Every row gives one point. Any point is a mix of the corners, with weights that add up to 1. It lies inside the corners' shape when no weight is negative. Is each point inside? If not, which corners have a negative weight?
In the rows, 128 means zero.

Corners:
(1): [122  90]
(2): [ 50 149]
(3): [186 136]
Points:
[178 117] => outside (2)
[151 103] => outside (2)
[143 138] => inside
[ 86 134] => inside
[167 136] => inside
[173 131] => inside

Corners:
(1): [ 81 174 166]
(2): [187  80 166]
(3): [194 119 148]
(4): [110  87  55]
Points:
[116  91  68] => inside
[124  90  80] => inside
[112 111 115] => outside (3)
[148 104 160] => outside (3)
[136 117 103] => outside (2)
[187 118 146] => inside
[154 121 119] => outside (2)
[137 137 157] => inside
[142  89 125] => outside (3)

Corners:
(1): [ 41 112  93  82  87 182]
(2): [209 157 184 166 126 146]
(3): [161 175  81 102 141 103]
(4): [210 108 177 175 131  76]
(5): [103 159  99  79 162 151]
(6): [ 80 165 100  86 141  88]
(7): [110 185  53 103 158  99]
Points:
[128 154 104 114 129 117] => outside (5)
[120 164  88 108 146 116] => inside
[111 157 103  88 155 142] => inside
[154 163  96 109 138 107] => inside
[143 135 126 124 128 129] => outside (6)
[ 88 151  86  88 128 161] => outside (4, 6)
[116 147 111 114 133 122] => outside (3)

Corners:
(1): [249 110 128 219 116 186 160 185 207]
(2): [111 104 147 132 190 149 106 122 119]
(3): [159 175 127 114 211 139 102 122 188]
(4): [ 92 207 131  70 169 155 131  95 100]
(5): [105  87 131 114 104  98 127 180 107]
(6): [132  88 100 170 142 126 127 128 109]
(7): [144 142 123  58  95 153  95  60 114]
(8): [156  76 122 127 148 105 147 123 114]
(9): [ 94 122 144 118 132  36 168 103 138]
(10): [120 205 142 107 144 118  98 120  98]
Points:
[115 153 134  80 152 120 113  95 113] => outside (1, 6)
[173 143 132 149 134 148 129 141 150] => inside
[127 107 124 110 139 115 116 106 112] => outside (1, 4)
[136 137 127 111 145 127 116 121 130] => inside
[142 120 129 131 157 138 128 143 125] => outside (7, 9)

Corners:
(1): [114 146 141 154 180 107  91 123  98 166 163]
(2): [184 168  96 106 108 169 147  91 115 139 141]
(3): [132 121 121 161 129 149 138  71 165 113 138]
(4): [ 85 127 145 108 122 116 163  93 107 196 135]
(5): [ 95  65 135 193 171  37 125 113  90 112 146]
(6): [136 133 148 148 177 116 154 135 146 163 188]
(7): [ 54  74 224 137 161  61  87  42  87 103 141]
(8): [209 138 116 154 129 137 136  69 183 162 175]
(9): [172 140  51 116  45 190  97 188 137 105 165]
(10): [215 110  71 115 104 216  99 233 146 119 128]
(11): [178 173 193 202 120 135 131  90 115 165 105]
(12): [165 162 115 116  65 155  85 248 182 118 122]
Points:
[119 106 127 135 134 120 129 107 122 146 154] => outside (2, 11, 12)
[137 128 134 150 144 131 138 111 145 140 158] => inside
[142 124 124 124 132 132 111 129 133 136 143] => outside (6, 9, 11)
[129 138 150 132 128 126 124  94 127 146 150] => outside (5, 10)
[169 140 125 147 103 149 113 147 144 121 135] => outside (1, 4)
[158 141 158 174 127 128 124 113 120 146 126] => inside
[143 126 132 156 130 115 125 119 117 134 139] => inside

Corners:
(1): [167 156  63  89 137 198  81  52  75  94 101 170 118  72]
(2): [150 115 138 164 113 186  87 115 147 207  92 128 172 167]
(3): [161 134 126 103  83 160 143  91 203 122 116 108 112 152]
(4): [135 132 147 139 168 184 141 146 122 132 130  44 166 161]
(5): [218 138 147 188 160 145  85  79 139 108 187 121 127 112]
(6): [ 83 114 115 118 207 139 208 107 184 110  61  81 140 150]
(7): [ 94 189 127 163 171 155  94  73 176 124 173 122 152 139]
(8): [134 116 168  55 153  67 173 169 142 106 103 159  98 165]
(9): [167 186  81 148 158  80 174 207  89 149 130 141 174 165]
(10): [122  72  87 159 151 150 133 121 211 155 100 124 166 100]
(11): [113 145  97 114  90  89 172 180  80 204 119  43  84  82]
(12): [169  60 121  78 132  82 149 108 109 169 173  37  65 135]
(13): [154 146 169 132 166  73 165  83 145 121 130  49 166 108]
(14): [102  93 157 126 109 109 163 160  76 178 168  60 105  84]
(15): [179  55  94 130  74 128  94  35 202  74 104  76 120 147]
Points:
[140 125 116 119 137 128 147 134 130 156 132  96 119 135] => outside (13, 15)
[145 108 112 119 142 133 130 100 155 111 131 107 124 133] => outside (2, 11, 13)
[ 94 140 135 123 149 112 190 175 144 169 103  87 143 137] => outside (1, 5, 12, 15)
[144 131 108 139 154 134 128 117 145 131 122 120 140 136] => outside (3, 13, 14)
[147 128 120 119 136 115 141 112 138 129 120 112 130 127] => outside (4)
[149 124  99 130 164 108 142 105 148 118 128 108 130 116] => outside (2, 3, 4, 14)
[142 134 131 110 143 118 149 129 133 106 127 117 114 136] => outside (2, 10, 12, 13)
[164 112 134 130 116 107 141 132 134 152 143  81 122 130] => outside (1, 6, 7)

Corners:
(1): [154  93 180 113 162 169 142  98  90 169  97 122 189 196 101 123 147 106]
(2): [119  59 151 154 122  94 152 174 112 100 124  96  59 140 167 202 119 128]
(3): [121 145 170 117 122  80 144 119 180 106 161 104 116 129 118 123 138  94]
(4): [134  99  95 134 154 101 116 119 133 119 178  76  99 173 103 199  55 127]
(5): [ 71  75 166 133 171  70 153  95 101 166  94 129 104  42  36 249 186 174]
(6): [ 72 139 135 126 128 104  71 156 183 110 191  60 124 137 123 116  57  72]
(7): [ 76 117 199 150 182 119 175 220 148 130 128 129  35 135 184 131 124 196]
(8): [153 113 132 109 108 135 117 109 196 138 174 107 119 118 103 130  89 122]
(9): [141 173  84 134  69 119  96 111 155 133 159  73 119 123  65 100  63 117]
(10): [135 126  88 109 109 100  92  88 165 155 122 115 168 172  88 112 106 101]
(11): [144  80 107 145 118 127 141  89  86 109 124 157 121 155  84 186  70 122]
(12): [132  88 169 125 137 110 128 117 115 110 109  92 123 150  94 132 103 148]
(13): [173 149 120  94 100  97 116 128 135 117  92 140 103 148 120  78 116  76]
(14): [116  86 142 116 136 149 218 120  89 124  94 124 149 177  79  91  99 126]
(15): [ 96 121 135 131 128 128 128 143  69 117 140  93 129 130 185  88 144 100]
(16): [106 117 159  83  86 104 155 142 125 123 110 104 101 111 154 133 138 150]
(17): [193 132  94 148 114  76 184  62 118 172  99 176 137 109 112 145  82  82]
(18): [134 149 119 128  89  70 146 146 152 131 183 125 133 102 112 118  93 129]
(19): [127 124 127 115 139 120 153 114 130  98  97 101 170 133  85 152  92 102]
Points:
[127 103 170 122 130 102 160 129 133 135 124 134 109 123 119 146 123 128] => outside (4, 9, 10, 15, 19)
[125 104 145 124 132 114 137 122 128 128 123 110 120 141 111 146 114 119] => outside (18)
[114 109 140 133 131 107 142 133 135 123 137 110 104 126 115 152 101 139] => outside (1, 13)
[126 109 134 124 123 109 139 126 124 127 122 111 116 132 113 146 105 126] => outside (3)

Corners:
(1): [135 161 109 114 160  92  86 165 135 148  55 181 135 151  79 139 113 120
 110 126]
(2): [171 136  77  78 167  86 142 109 102  41 106 122 133 197 137 120 111  79
 109 156]
(3): [101 144  89 145  89 109 185 167 138 148 217  79  89  88 123  97 133 142
  90  88]
(4): [109 131  73 151  63 136 131 142 139 159 172 121 114 145 184  91 158 134
 128 105]
(5): [139 205 175 137 127 158  97 158 173 136 125 166 144  93  88 176 166 138
 173 186]
(6): [ 94 121 122 145  48 164 146 166  76 103 162 137  58 119 177  71 113 123
 116 195]
(7): [ 62  94 122 199  84 177 128 138 111 138 206 146  90  89 171 153  93 103
 115 160]
(8): [140 150  98 122 151  69 111 140 153 145 103  92 118 151 135 123 158  92
  24 146]
(9): [164 155 115 207 128 166 169 113 183  94 122 194 169  91 115 119 138 127
 162 167]
(10): [ 86 115 167 122 100 102 155 130 161 173 155 139  63  81 189 135  99 101
 121 131]
(11): [110 144  99 101 177  78 157 149 156  81  50  79 134 176 143  79 109 104
 126 153]
(12): [113 138  67 132  98 135 112 155  98 144 170 112  40  76 171 125 105 118
 151 137]
(13): [152 169  65  53 202 118 121 148 148 116  43 175 189 186 186 119  90  87
  72 114]
(14): [202 125  82 112 148 100 114 146 152 111  68 126 121 155 122 111  76 174
  63 163]
(15): [113 151 146 128 153 164  87 144 136  85 108 124 184  65 175  84 151  96
 134  84]
(16): [162 187 126 155 111 143  41  98 184 101 121 160 159  77  62 100  94 135
 158 193]
(17): [154 163 158 187 111 180 155 188 169  69  99 147 163 111 125 149  85  59
 180 170]
(18): [186 129 133  99 195  69 135 149 106 180 127 159 137 149 172  65 131 130
 102 191]
(19): [123 164 142 103 115  66 152 112  96 102  82  96 174 137 157 136 133 100
  91 190]
(20): [186 202  99 143 198  77 130 113 133 135 106 134 139 185 160  76  95 139
  64 115]
(21): [140  97 117 148  90 131 147  54 128 168 184  71  57  77  74  86 104 144
 120 150]
Points:
[ 94 134 123 170  79 139 144 127 110 111 179 111  89  84 141 111 117 103
 113 137] => outside (4, 5, 11, 13, 14, 18)
[118 135 117 131 119 132 119 165 142 127 131 140 126 132 150 115 123 110
 113 145] => outside (9, 12, 19, 20, 21)
[138 147 113 131 134 113 131 133 142 128 124 125 124 122 138 115 118 114
 113 145] => outside (6)
[146 144 105 122 143 105 126 119 128 128 126 133 132 138 147  96 118 122
  85 136] => outside (5, 11, 12, 17)
[139 148 122 135 130 116 126 133 142 120 118 137 122 122 126 125 104 109
 115 164] => outside (4, 15)

Corners:
(1): [196 115 182 138 209 132 126  84 103 203 142 154 148 136 135 132 206 163
 121 206]
(2): [148  76 187  99 121 221 110 160 177 125 123 176 104  92  99 157 155  76
  98 128]
(3): [ 87 163  78 105 165  78 108 118 113  78  66 141 102 144 153 191 144 172
  83 148]
(4): [ 61  74 138 143  97 186 101 136 191 162 137 172  95 156 131 115 142 150
 174 183]
(5): [180 154  61  83 138 128 111 136 156 127  98 125  96  69 146 156 122  96
  64 126]
(6): [190 105 116 145 183 100  82  57  84  70 225  92 108  51 200  66 132 104
  77 113]
(7): [130 178 119  76  81 165  87 107 109  59 140  91 149  55 198  89 121 141
 153  78]
(8): [171 164  90 104 193 220 120  72  70 166 166  65  96 150 105  94 116  89
 113 166]
(9): [181 174  96  73 182 115 132 106 111  90 123 114 138 109 160 160 104 188
 118  90]
(10): [176 136  66 136 151 176 128 163 105 124 144 164 122  90 106 143 125  75
 106  44]
(11): [ 63 100 150 131 198 174 108 140  97 176  61 121 125 174 111 102 107  89
 141 147]
(12): [ 86 162 177  67  83 173 187 106  77 126 131  96  96 170 117  82 130 117
 193 160]
(13): [ 90 122 175 190 114 110 151 151 166 152 154 117  92  80 132 156 223 206
  55 170]
(14): [168  57 154 192 114 159 101 138  83 126  93 158 150  66 176  85 164 149
  42 111]
(15): [ 62  68  84  61  77 124  80 101 143 198 203 121 146 136 167 174 159 157
  86 159]
(16): [ 74 100  74 149 155 137 149 127 155 111 111 170 150 138 106  76 205 186
 128  81]
(17): [ 80 112 111  63  80 139 107  78 178 159  94 194 169  88  94 109 129 133
 163 120]
(18): [116 147 133 106 130 126 120 167 163  81 166  90 172 165 120 165 130  86
  95  62]
(19): [198 144 113  75 179 118 113  89 104  96 140 134 160  40 102  68 113 142
 110 177]
(20): [206  86 121 201 209 159 125  90  78 119 151  92 140  95 142 148 174 126
 121 135]
(21): [ 62 157 107 192 151 200 175 153 126  77 125  79 167 144 197 139 121 126
 140  59]
Points:
[135 132 112 106 154 151 117 115 122 118 131 123 133 114 135 125 133 120
 121 124] => outside (13, 14)
[133 124 116 109 148 168 120 110 113 127 128 130 127 113 136 112 133 123
 127 131] => outside (13, 18)
[123 132 114 120 144 146 126 123 122 128 125 125 134 123 135 130 143 139
 121 124] => outside (2, 6)
[131 124 127 124 139 156 120 122 129 115 135 123 138 109 140 132 145 126
 117 116] => inside
[172 138  95 122 156 157 124 108  93 109 161 104 144 102 156 104 130 123
 117 108] => outside (2, 3, 11, 13, 17)
[112 129 127  90 126 148 118 112 148 147 149 135 116 121 123 121 145 132
 128 126] => outside (3, 14, 19, 20, 21)
[115 124 114 106 103 143 121 126 136 102 144 129 135  99 148 129 139 135
 118 104] => outside (1, 8, 11)
[126 117 121 122 145 151 122 120 130 133 136 132 128 121 131 130 144 130
 112 133] => outside (7)
[123 117 117 133 130 151 126 114 124 128 138 133 122 108 149 127 160 148
 113 125] => outside (11, 18, 19)

Corners:
(1): [160 145 122 155  98 153  74 151  42  48  51 116 166 155  97 107 125 114
 102  74]
(2): [187 146 138 196  99 144  73 113  55  99  57 131 177  70 157 129 125 125
 114 138]
(3): [178 104 104 157 194 109 161  71 119 150 129 158 176 110 127 101 168  72
 129 112]
(4): [131 129 126 179  82 145  67 135 141  94 116  94 185 114 103 130  86 146
 132 120]
(5): [138 137  84 166  45 138  58 140 115 104  92  68 157  98 108 118 139 157
  97 136]
(6): [ 94 119 154  55 139 225 116 167 158 187 102 157 117 188  82  94 175 157
 167 126]
(7): [130 117 142 155 139 134 123  86  66  67  99 110 163 131 143 117 139 120
  53 105]
(8): [132 127 126  95 114 149 168 120 152 179 191 157  97 169 116 139 168 118
 128 144]
(9): [142 135  68 109 184 122 159 118 207 196 164 168 136 116 183  97 173  57
 153 155]
(10): [166 126 124 159 222 114 204  79 148 110 121 129 166 141 197  54 153 139
 154 139]
(11): [ 38 134 163  88 137 110 141 140 198 217 128 136  56 151 125 156 121 121
 202 157]
(12): [167 125 127 173 146 112 129 160  78  56  72 117 161 127 112 119 135 138
  99  41]
(13): [178 112 108  81 233  77 227 102 171 188 148 157 113 122 132  78 146  79
 143 163]
(14): [168 129 117 116 143 100 156  57  97 122 144 177  96 113 141  63 147 114
 101  88]
(15): [108 192 153 191  97 185  62 151 103  45  60 140 127 175  88 143 105 186
 117 128]
(16): [ 95 172  95 163 136 174 123 153 139 136 161 161 163 129  69 102  84 162
 162 139]
(17): [170 144 124 110 191  46 177 108 122 129 129 148 194  95 150  71 144 102
 101 142]
(18): [ 84  64 116 133 164 115 174 130 191 190 177 181 102 111 156  59 163  77
 190 176]
(19): [102 173 120  90 135 154  92 173 140 115 167 101  82 163 103 108 155 104
 162 110]
(20): [ 52 155 150 102 106 164 172 128 186 165  99 100 105 135  69 140 184 100
 118 119]
(21): [128 161 112 216 141 130  91 158 153 197 136 156 117 136 113 101  66 116
 135 186]
Points:
[127 122 109 120 143 105 134 114 129 122 156 149 125 127 134  94 139  99
 132 131] => outside (2, 6, 10, 12, 20, 21)
[133 137 112 149 150 125 131 126 143 141 116 142 147 125 126  98 131 114
 129 135] => outside (2, 8, 19)
[132 133 125 144 152 125 143 127 145 149 131 144 128 128 122  98 130 126
 144 142] => outside (1, 7, 9)
[136 137 133 142 147 132 135 120 118 124 120 146 136 134 120 104 134 121
 132 125] => outside (5, 9)
[150 133 119 149 153 109 137 122 122 139 138 160 131 122 114 101 118 108
 140 130] => outside (5, 6, 7, 9, 10, 20)
[105 172 135 131  95 159  85 144 113 121 105 132 124 149  99 129 127 139
 109 132] => outside (3, 4, 10, 12, 13, 18)

Corners:
(1): [123 144 131  23 143 138 115 138 141 120 140 118  98 156 107 116 168  99
 136 135]
(2): [ 99 162 120 126 142 121 129 134 119 123 105 141  99 137  90 113  82 159
 120 100]
(3): [125 130 164 150 147 102 129 136 122 118  65 138 160 109 124 165 120 120
 160  94]
(4): [ 90 109 174 114 138  89 116 131 150 144  86 156 113 151  94 105 149 108
 105 119]
(5): [157 142 144 124 125 155 138  91 109 114 125 102 115  83 138 134 134 102
 122 125]
(6): [154 151 131 104 134  91 116 125 130 124  94 130 176 145  95 149 129 159
 122  97]
(7): [120  90 145 119 133 152 102 131 127 114 133  98  89 137 106 143 161  78
 124 242]
(8): [117 139 135 130 152 142 118 115  69 120  48 110 102 148  97 106 119 117
 130 110]
(9): [ 85 147 140 135 112 144 144 124 153 127  99 143 114 151  96 119 148 108
 151 113]
(10): [118 148 128 124 134 101 131 137 126 148 145 141 136 105 132 110 129 170
 111  96]
(11): [110  77 151  93  42 150 129 132 136 149 114 151 117 115 115 131 144 113
 121 123]
(12): [110 159 155 111 133 128 150 133 106 129 133 136 105 153 105 110 125 139
 130 118]
(13): [112 156 125 134 116 133 127 122 105 118 142 157 130 125 115 123 143  93
 116 107]
(14): [117 144 132 133 120 143 113 142 125 173 140 155 105 134  93  98 129 102
 111 129]
(15): [ 85 110 133 148 114 144 140  73 130 126 124 139 112 128 104 124 112 111
 191  91]
(16): [127 146 125 131 119 100 140 129 133 130 139 123 110 144 104 134 150 116
 146 106]
(17): [118 129 142 138 143 135 118  86 142 129  95 147 110 144 149 153 118 152
 121 110]
(18): [ 46 156 156 137  73 154  99 151 120 178 143 147  79 143  94 106 131  94
 105 176]
(19): [159 161 115   7 133 130 135 106  85 125 158 152  80 108  91 117 174 101
 177 132]
(20): [149 161 130 143 107 134 104 103 132 119 120 133 125 131 163 126 104 154
 135 113]
(21): [130 129 153 150 150 122 105 128 119 121 131 129 102 103  92 124 132 163
 120  98]
Points:
[113 142 136 127 124 132 125 118 124 129 119 143 116 134 115 127 135 118
 127 115] => inside
[117 134 140 113 128 127 116 124 116 133 117 137 113 131 109 122 131 129
 126 123] => outside (5, 9, 16)
[119 136 141 114 160 122 111 109 115 120  99 130 112 123 111 132 126 130
 122 125] => outside (9, 11, 12, 14, 16, 20)
[117 138 152 105 128 109 129 132 130 137 112 134 117 135 104 127 151 130
 128 105] => outside (2, 7, 13, 14, 15, 20)
